Every row gives one point. Each copy is the shape, with its points in the same order, turned, moved and blurred by noise. Say if it was mirrored as well.
(in the rows, 128 means zero)

Shape (6 x 2)
[[116  89]
 [153 122]
 [158 146]
 [109 183]
 [115 108]
 [119 138]]
Copy 1 (6 x 2)
[[136  74]
 [154 124]
 [149 147]
 [ 85 157]
 [125  94]
 [114 118]]
Copy 1 is: only turned
Copy 2 (6 x 2)
[[119 106]
 [101 151]
 [108 179]
 [168 187]
 [131 124]
 [134 153]]
Copy 2 is: mirrored
Copy 3 (6 x 2)
[[136 162]
 [160 120]
 [150  96]
 [ 96  82]
 [128 150]
 [117 120]]
Copy 3 is: mirrored

Shape (9 x 3)
[[104 112  82]
 [ 66 132 114]
 [164 130 120]
 [127 139 138]
 [ 91 101  88]
 [141 110  79]
 [117 123 147]
 [107 156 139]
 [164 140 120]]
Copy 1 (9 x 3)
[[127  86 178]
 [ 76 107 168]
 [168 128 138]
 [124 136 129]
 [112  75 174]
 [157  96 170]
 [112 117 118]
 [105 144 145]
 [166 148 142]]
Copy 1 is: mirrored
Copy 2 (9 x 3)
[[108  79 121]
 [113 105  73]
 [126 131 166]
 [129 144 127]
 [118  73 110]
 [109  84 157]
 [147 134 116]
 [115 151 104]
 [118 141 165]]
Copy 2 is: mirrored
Copy 3 (9 x 3)
[[178 117  97]
 [201 133 144]
 [110 124 108]
 [126 135 144]
 [185 107 111]
 [145 118  80]
 [136 117 153]
 [146 147 159]
 [102 141 113]]
Copy 3 is: mirrored
Copy 4 (9 x 3)
[[114  90 142]
 [ 74 130 144]
 [169 127 116]
 [136 147 123]
 [104  90 158]
 [140  83 125]
 [141 150 150]
 [116 156 126]
 [171 129 108]]
Copy 4 is: only turned

Shape (8 x 3)
[[169 151 140]
 [179 150 106]
 [115 109 120]
 [143 118 151]
 [118 143 131]
 [ 92 175 155]
 [146 142 178]
 [139 135 129]]
Copy 1 (8 x 3)
[[127 174 145]
 [103 183 120]
 [127 106 116]
 [152 140 138]
 [115 125 146]
 [107 109 192]
 [155 150 171]
 [122 142 134]]
Copy 1 is: only turned
Copy 2 (8 x 3)
[[145 167 114]
 [131 175  80]
 [119 102 108]
 [150 125 122]
 [112 132 128]
 [ 95 148 168]
 [158 149 150]
 [130 139 113]]
Copy 2 is: only turned
Copy 3 (8 x 3)
[[162 168 122]
 [176 155  91]
 [131 112 141]
 [149 149 156]
 [122 143 127]
 [ 83 168 137]
 [144 179 160]
 [143 142 126]]
Copy 3 is: only turned
Copy 4 (8 x 3)
[[ 77 166 161]
 [101 192 144]
 [134 128 134]
 [ 89 129 139]
 [128 139 161]
 [125 123 198]
 [ 76 125 172]
 [112 146 153]]
Copy 4 is: mirrored

Shape (7 x 4)
[[128 159 100  98]
 [122 120 140 114]
 [154  76 121 165]
 [104 165 107 121]
 [174 145 127  63]
 [101 122 104 149]
 [131 142 153 147]]
Copy 1 (7 x 4)
[[116 103 136 102]
 [145 141 105 116]
 [138 139  77 189]
 [109 135 149 109]
 [166  70 112  94]
 [100 156 119 145]
 [156 151 136 142]]
Copy 1 is: mirrored
Copy 2 (7 x 4)
[[132 111  88 140]
 [114 108 135 116]
 [157 131 193 127]
 [114 138  93 144]
 [142  48 105 143]
 [129 163 132 122]
 [ 95 120 151 150]]
Copy 2 is: mirrored

Shape (8 x 4)
[[179 121 142 148]
 [112 161 108 118]
 [ 92 162 129 112]
 [109  85 135 164]
 [127  73 119 139]
 [157 109 135 159]
 [ 95 148 134  90]
 [106 136 109 123]]
Copy 1 (8 x 4)
[[162 130 124 146]
 [ 93 157 108 116]
 [ 67 154 121 136]
 [112  79  85 135]
 [124  71 114 111]
 [149 113 101 141]
 [ 68 144 142 121]
 [ 89 132 108 113]]
Copy 1 is: only turned
Copy 2 (8 x 4)
[[152  61 151 147]
 [133 138 115 166]
 [114 147 124 147]
 [122  79 100  96]
 [148  94 109  91]
 [132  66 132 124]
 [124 173 132 132]
 [136 138 113 134]]
Copy 2 is: only turned
Copy 3 (8 x 4)
[[159  97 133 157]
 [116 164 108 128]
 [ 93 166 117 105]
 [125  79  86 103]
 [162  92  93  96]
 [150  90 113 145]
 [108 165 133  90]
 [124 148 102 107]]
Copy 3 is: only turned

Shape (12 x 6)
[[161 114 126 126 129 132]
 [119 146 137 130 152 102]
 [ 88 150 174 113 153 155]
 [159 131  87 122 125 136]
 [ 96 169 152 147 156 157]
 [142 119 140 144  84  58]
 [ 99  80 101 142 123 125]
 [158 142 123  89  94 135]
 [138 135  83 100 134 157]
 [173 129 110 128 152 129]
 [171 120 126 108 137 107]
 [152  95  92  93 103 178]]
Copy 1 (12 x 6)
[[129 138 131  88 123 110]
 [133 163 146 138 141 131]
 [ 84 130 145 150 141 177]
 [150 131 105  93 144 112]
 [123 143 146 137 142 193]
 [145 173 131 142  72  83]
 [159  89 144 141 122 105]
 [107 145  82 103 119 108]
 [140 113  94 102 168 120]
 [135 149 135  79 153 112]
 [116 157 129  95 133  91]
 [122  76  87  82 130 108]]
Copy 1 is: only turned
Copy 2 (12 x 6)
[[147 101 149 124 133 133]
 [100 119 117 127 142 108]
 [119 142  83 147  86 110]
 [145  78 132  98 144 147]
 [124 128  63 150 124 117]
 [ 99 155 180 116 174 149]
 [ 91  87 142 145 120 180]
 [156 125 141  76 121 143]
 [141  72 111  88 114 146]
 [149  78 139 117 149 114]
 [138  99 163 107 139 109]
 [168  78 143  98  91 176]]
Copy 2 is: mirrored
Copy 3 (12 x 6)
[[149 114 114 132 122 138]
 [131 171 108 113 141 120]
 [107 194 149 126  95 133]
 [144 105  83 124 112 119]
 [100 198 110 138  91 140]
 [143 138 114 156 197  85]
 [ 77 106 118 111 147 120]
 [167 119 123 145 100  94]
 [131 111  94 109  80 114]
 [157 127  88 118 120 150]
 [173 119 114 118 141 126]
 [130  70 128 124  78 117]]
Copy 3 is: only turned

Shape (9 x 6)
[[ 75  95 135  99 141 111]
 [131 131 110 109 140 134]
 [ 89 130  91 115  49 113]
 [132 122 138 161 143 153]
 [137  83 112 142  66 111]
 [149 178 126 121 138 156]
 [111  97  99 139 158 118]
 [112 118 167 128 145 159]
 [118 108 149 150 115 103]]
Copy 1 (9 x 6)
[[112 109  52 123 167 109]
 [119 147 102 127 137 136]
 [101  60 118 129 143 185]
 [122 144 137 164 156 107]
 [ 99  75 121 174 105 143]
 [119 165 158 106 136 136]
 [137 137  84 164 153 132]
 [ 93 137 128 134 172  91]
 [129  96 120 148 136 106]]
Copy 1 is: mirrored
Copy 2 (9 x 6)
[[138 103 134  94 123 174]
 [121 136 129 136 167 138]
 [172 187 108 121  94 130]
 [115  92 116 159 147  99]
 [161 156  99  89 123  87]
 [ 97 146 153 181 160 124]
 [125 104  80 115 156 145]
 [126  75 151 138 137 121]
 [118 111 116 104 113 110]]
Copy 2 is: only turned
Copy 3 (9 x 6)
[[153 124 173 107 175 110]
 [158 127 140 137 125 137]
 [ 86 173 138 157 180 143]
 [142 120 119  87 109 148]
 [ 73 108 112 135 161 136]
 [159 158 130 132  75 144]
 [169 107 116 108 163 135]
 [142 120 166  81 108 135]
 [115 123 122  96 140 104]]
Copy 3 is: mirrored
Copy 4 (9 x 6)
[[122 177 121 148 154 187]
 [102 114 126 133 144 152]
 [ 81 182  94 141 180  89]
 [129 117 129 157  97 141]
 [ 84 169  70 130 109 117]
 [119  96 162 116 134 117]
 [120 119 102 161 138 176]
 [120 146 159 144 101 160]
 [132 159 101 128 110 138]]
Copy 4 is: mirrored

Shape (14 x 8)
[[152 123 104 140  74 110 137 127]
 [110 151 137 124 133 134 121 111]
 [105 126 134 137 150 142 141 116]
 [131  96 162 128 142 134 110 113]
 [158 150  95 135  74  93 160 118]
 [ 97 130 174 144 128 116 149 157]
 [117 144 145 128 152 124 113 109]
 [ 95  93 164 135 139 139 142  72]
 [109 126  97 121  62  82 123 132]
 [112 117 150 170 167 106 119  92]
 [132 106  72 133  99 115 150 125]
 [132 128  66 156  87 113 125 122]
 [110 123 181 140 159 138 114 141]
 [ 91 140 204 166 126 161 113 136]]
Copy 1 (14 x 8)
[[147 141 117 119 152 157 113  75]
 [104 112 130 143 131 115 148 119]
 [107 102 131 164 133 135 116 133]
 [105 105 112 113 116 124 105 155]
 [175 155 117 142 168 133 127  77]
 [120 129 151 162  90 160 126 139]
 [101 120 128 148 132 105 136 134]
 [101  76 105 149 101 115  87 124]
 [126 166  79 133 132 161 134  63]
 [ 91 131 122 165 117  90  77 140]
 [125 137  98 136 179 163 109  85]
 [118 153 115 134 180 139 110  63]
 [ 95 119 143 137 101 127 119 163]
 [ 92 102 190 133  72 129 125 130]]
Copy 1 is: only turned
Copy 2 (14 x 8)
[[152 149 134  99  96 131 149 123]
 [103 119 148 134 135 116 108 103]
 [ 86 146 127 128 140 119  99 102]
 [120 150 120 162 150 152  98 105]
 [160 146 147  81  82 105 133 126]
 [ 92 120 111 128 141 129  93 163]
 [102 126 145 153 128 120  91 101]
 [ 99 159 143 119 169 163  72  96]
 [145 103 127  81  83 152 139 116]
 [ 83 160 147 153 111 151  69 110]
 [128 157 109  83  90 125 139  91]
 [119 148 136  95  73 131 159  98]
 [ 88 130 118 173 154 134  92 135]
 [ 69 124 150 162 177 146 116 162]]
Copy 2 is: mirrored
Copy 3 (14 x 8)
[[146 112 128 128 144 104 111 184]
 [133 128 113 127 121 165 113 122]
 [129 147 113 142 123 143 135 107]
 [ 90 115 113 130 145 128 118 101]
 [177 117 140 122 157 120 122 194]
 [113 177 148 145 144 139  93 113]
 [124 132 109 112 133 163 121 108]
 [121 119  93 179 155 144 123  85]
 [177 113 128 122 133 100  68 164]
 [121 154  78 119 166 140 129  95]
 [169 117 122 133 122  84 133 158]
 [168 123  97 118 120  98 119 181]
 [ 82 157 122 126 133 153 108  94]
 [ 69 174 105 160 128 176  86 119]]
Copy 3 is: only turned
Copy 4 (14 x 8)
[[159 166  95 151 114 122 156 148]
 [136 105 144 163 119 121 126 115]
 [149 114 143 139 106 123 111  93]
 [175  81 102 148 112 128 116 107]
 [157 181 120 143 113 108 160 167]
 [133 108 113 146  89  69 119  91]
 [153  93 144 162 123 114 110 115]
 [185  81 141 138 101 128 150  74]
 [138 160  97 158 151  94 178 130]
 [200 103 142 166 121 103 104  86]
 [156 179 109 126 137 135 145 119]
 [155 188 113 167 139 136 147 125]
 [146  75 114 159  95 101  92  90]
 [135  74 116 195  59  98 117  76]]
Copy 4 is: mirrored

Shape (12 x 8)
[[ 93 145 157 122  92 113 122 156]
 [136 166 107 130 136 101 145 125]
 [152  80 137 133 137 107 163 180]
 [131 138 161 115 127 101  89  94]
 [154 141 182 143  86 144 113 169]
 [138 124 124 170  91 133 160 132]
 [107 125 116 116  78 138 149 163]
 [131 110 128  93  70 148 130 169]
 [157  85  74 130 165 166 156 117]
 [151 104 102 116 139 159 148 108]
 [ 86 132 146 124 116 140 177 153]
 [122 131 113 123 129 122  81 129]]
Copy 1 (12 x 8)
[[147 135 193 152 133 125 109 132]
 [133  74 142 124 105 151 114 134]
 [156 130  87 166 164 137 112 146]
 [110 134 171 116 126 174 155 110]
 [174 140 164 136 152  93 165 121]
 [148 121 130  96 139 100 109 147]
 [149 131 163 150 128 103 102 179]
 [148 144 161 163 139 106 138 191]
 [ 98 128  54 133  91 123 124 167]
 [ 95 123  96 128 104 122 138 161]
 [116 119 156 161 142  94  81 136]
 [140 145 151 135  83 160 138 134]]
Copy 1 is: mirrored
Copy 2 (12 x 8)
[[147  93 135 135 139  87  84 104]
 [ 93  94 160 143 139 133 139 110]
 [145  97  83  93 159 139 157 113]
 [117  95 134 147  74 124  96 140]
 [164  92 133 109 156 136  70 153]
 [107 102 138  94 170 102 124 151]
 [157  91 142 121 170  76 133 122]
 [189  74 138 126 156  87 131 143]
 [121 146 125 131 149 130 213 163]
 [133 128 144 123 130 119 181 160]
 [146 131 143 101 153  82 123  90]
 [124 103 124 180 122 114 120 146]]
Copy 2 is: only turned
Copy 3 (12 x 8)
[[157 135  93  91 166 114 150 147]
 [122 113 137  81 139 142 113  96]
 [ 99 143 163 150 177  92 110 138]
 [154 139  93 107  93 132 100 146]
 [118 129  92 113 131  59 160 149]
 [ 90 120 107 120 155 136 155 131]
 [123 152 124  92 173 132 171 140]
 [134 178 136  93 154 106 174 163]
 [102 134 210 150 117 153 140 112]
 [111 141 172 136 112 148 144 120]
 [148 150 121 124 187 128 159 113]
 [149 107 139 102 112 131 124 158]]
Copy 3 is: only turned

Shape (13 x 9)
[[178 131  99 132 145  82 124 137 140]
 [105 102 102 158 136 108 124 150 131]
 [103 151 107 146 134  95 131 124 133]
 [134 142 170  87 171 174 159 144  95]
 [151 103 120 177 119  70 131 137 123]
 [122 103 115  95 128 130 118 151 141]
 [103 104 110 152 132 179 141 131 138]
 [104 104 146 164 172  94 122  50 112]
 [135 107 150 130 151  79 107 130 125]
 [144 106 105 147 149 146 115 148 136]
 [ 97 175 160 177 175 135 147 156 133]
 [167 109 148 139 141 102 134 104 153]
 [106 184 116 157 123 171 108 132 124]]
Copy 1 (13 x 9)
[[ 78 120 135 122 132 119 175  85 148]
 [120 142 146 117 154 120 109  62 148]
 [105 108 107 129 137 119 105  95 143]
 [135 154 132  74  90 119 140 143  70]
 [111 132 158 141 129 139 139  57 177]
 [119 148 131  96 174 130 143 114 113]
 [163 117 146 108 159 105 121  79  92]
 [ 80 134 179 181 111 124  79  87  99]
 [ 82 149 163 121 132 143 123 105 143]
 [124 115 160  99 156  98 142  85 120]
 [129  88 132  69  85 121  72 100 123]
 [102 115 169 138 125 157 156  96 115]
 [150  82 121 106 136  77 102 131 138]]
Copy 1 is: only turned
Copy 2 (13 x 9)
[[112 122  91 147 123 167 165 110 112]
 [130 145  97 132 136 129 160 150 165]
 [132 165  97 141 129 153 125 120 150]
 [145  80 152  60 126 136  88 109 124]
 [120 160  93 136 108 149 185 168 121]
 [ 96 112 119 121 153 120 132 129 143]
 [141 107 139 135 126  83 127 136 174]
 [167 188 171 118 105 163 167 122 169]
 [122 149 128 104 148 163 168 140 124]
 [129 100 114 139 137 110 156 114 144]
 [216 129 106 107 144 134 103 135 131]
 [127 130 156 138 122 160 154 145 106]
 [155 147 100 125 127  71  95  98 125]]
Copy 2 is: mirrored
Copy 3 (13 x 9)
[[135 162 188 141 150 103 119 131 102]
 [146 150 109 128 162 121 137 119  84]
 [135 133 119 137 131 120 100 126  90]
 [117 150 114 138 137 125 119 161 213]
 [147 146 148 102 198 122 110 113  76]
 [116 179 126 121 122 122 145 130 114]
 [142 120 101 134 141 163 166 148 123]
 [156 135 108 140 167 189  69  70 120]
 [114 177 139 111 169 121 100  96 111]
 [132 147 139 151 161 128 169 132 115]
 [119 105  91 182 183 123  88 165 127]
 [105 162 169 120 172 155 103 123 111]
 [105  77 113 161 128 119 139 133 132]]
Copy 3 is: only turned

Shape (12 x 9)
[[124 103 130 149 107 122 139 106 146]
 [112 174 139 146 113  98  87 126 106]
 [124 112 156 118 103 150 164 142 127]
 [116 142 148 137 108 126 162  95 145]
 [178 118 131  96 160 134 162 169 178]
 [136 170 127 154  97 121 145 113 116]
 [142 179 137 110 142  84 116 103 133]
 [168 176 124 121 124 112  95 107 153]
 [115 118 115  61  91 147 140 137 161]
 [134 161 173  98 146 152 105 163 177]
 [127 177 140 138 134 130  80  87  91]
 [150 125 179  91 104 137 127 151 147]]
Copy 1 (12 x 9)
[[105 118 127 155 141 109 167 105 113]
 [135 111 135 113  84 174 121 116 124]
 [139 133 122 173 150 124 156 140 152]
 [145 113 154 169 127 107 152 108 115]
 [143 151 121 125 203  78  96 139 153]
 [157 105 137 142 128 152 144 112 105]
 [138  95 151 123 110 124  85 124 110]
 [130 101 155 111 141 142  85  88 126]
 [105 154 179 163 175 145 131 146 162]
 [159 164 152 120 140 111  95 107 184]
 [149  65 150 108  88 152 129 112 151]
 [132 154 126 164 141 127 100 114 167]]
Copy 1 is: mirrored
Copy 2 (12 x 9)
[[153 110 154 103 143 151 123 145 127]
 [104 124 150 136 120 115 127 130  54]
 [179 141 147  84 103 123 137 137 131]
 [164 100 149  98 141 115 142 140 103]
 [152 150 102  87 140 105 109  74 182]
 [131 108 163 118 127  85 134 147  95]
 [106  99 119 114 142 100 150  90  81]
 [ 99 119 158 125 157 103 150  89  97]
 [177 116 173  94  97 135 124  66 130]
 [156 179 134 102 147 112 118  64  94]
 [105 136 154 154 126 124 172 123  53]
 [154 162 152  63 115 115 140  94 107]]
Copy 2 is: mirrored

Shape (15 x 11)
[[149 154 117 114 116 113 120 149 101  93 112]
 [129 108 128 116  91 152  97 152 151 146 123]
 [134  91 131 145 100 168 122 133 174 117 150]
 [124 150 125 115 143 114 143 113 163 139 127]
 [ 67 158 122 164 138 145 173 100 126 111 111]
 [142 159 134 105 144 125 129  93 145 139 200]
 [130 188 133 107  77  76  72 134 139  80 135]
 [159 138 100  88 101 156  86 106 137  96 105]
 [118  78 111 142 129 111 106 122 143 105 153]
 [107 107 171 104 122 106 118 127 107 136 145]
 [128 111 163 160 118 145 106 129  92 143 108]
 [145 148  98 105 133 126 107 123 183 124  86]
 [119  31 167 142 144 127 122 130 170  81 134]
 [119 120 161 117 129 118  69 146 135  97 172]
 [109 128 119 137 123 175 129 138 113 133 118]]
Copy 1 (15 x 11)
[[102 109 119 111 115  88 114 121 145  84 121]
 [110 119 119 135 106 139  66 109 134 155 115]
 [110  95  96 118 119 165 102 107 129 176  92]
 [117 134 146 143 144 126 148 110 147 141 125]
 [107 129 148  96 137 134 170 193 142 153 128]
 [ 94 126 141 139 154 140 162  74  78 129 124]
 [ 67 156  92 100 100  73 118  79 145 111 168]
 [ 97 135 136  85 135 106  81  82 148 117  87]
 [136 115  72 123 159 116 111 122 114 154 111]
 [142 100 132 124 132 108 106 114  97 145 168]
 [154 112 125  95 110 154  89 142 117 114 141]
 [105 152 133 131 148 120 110  93 193 131 105]
 [163  56  67 106 172 141 107 111 144 185 132]
 [ 91 101  85 116 151 126  92  91 101 130 170]
 [107 111 145 114 125 147  96 162 125 131 105]]
Copy 1 is: mirrored
Copy 2 (15 x 11)
[[119 124  90 120 115 149 147  85 119  85 154]
 [102 150  90 152  76 153 117 121 124 151 117]
 [127 122 113 192  76 151  95 144 133 133 103]
 [128 141 142 127 113 140 153 146 103 106 116]
 [174 152 186 153 137 116 121 101 122 117 143]
 [126 123 132 145 130 165 160 196 137  97 150]
 [ 76 163  86 165 113 148 162 110  75  66 186]
 [ 76 112 128 148  66 168 162  91 133 105 139]
 [ 93 112 107 166 112 104 102 142 142 100 122]
 [ 93 125 106 130 145 146  96 143 100 135 147]
 [111 150 113 118 122 170  69 102 143 124 133]
 [ 98 151 134 141  75 137 179 113 111 105  90]
 [102  77 108 184 127 120  58 131 109 113  67]
 [ 75 124  79 174 153 160 119 139 127 108 136]
 [140 139 126 140 104 148 119  96 147 152 133]]
Copy 2 is: only turned
Copy 3 (15 x 11)
[[116  94 135 135 129  91 135 111 119 129  92]
 [122 156 147 109 109 159 152 125 106 133 105]
 [159 168 108  96 121 168 121 124 116 140 108]
 [141 151 141 132 132 101 128 129 145 124 159]
 [152 142 155 151 144 111  46 148 140  91 127]
 [132 154  80 147  83 103 120 115 132 127 177]
 [106 113 150  84  67  53 126  96 127 148 101]
 [131 144 129 110 129  93 151  97  62 118 106]
 [134 119 124  99 131 158  98 104 115 160 145]
 [131  96 144 137  84 144 127 155 117 138 151]
 [133 126 152 168 112 151 110 154  95 163  97]
 [140 165 163 112 154  91 156  96 117 130 132]
 [206 101 129  85 133 189 112 124 113 176 141]
 [148 108 134 117  58 141 123  87 119 155 128]
 [131 146 142 156 129 153 109 128 108 103 100]]
Copy 3 is: mirrored
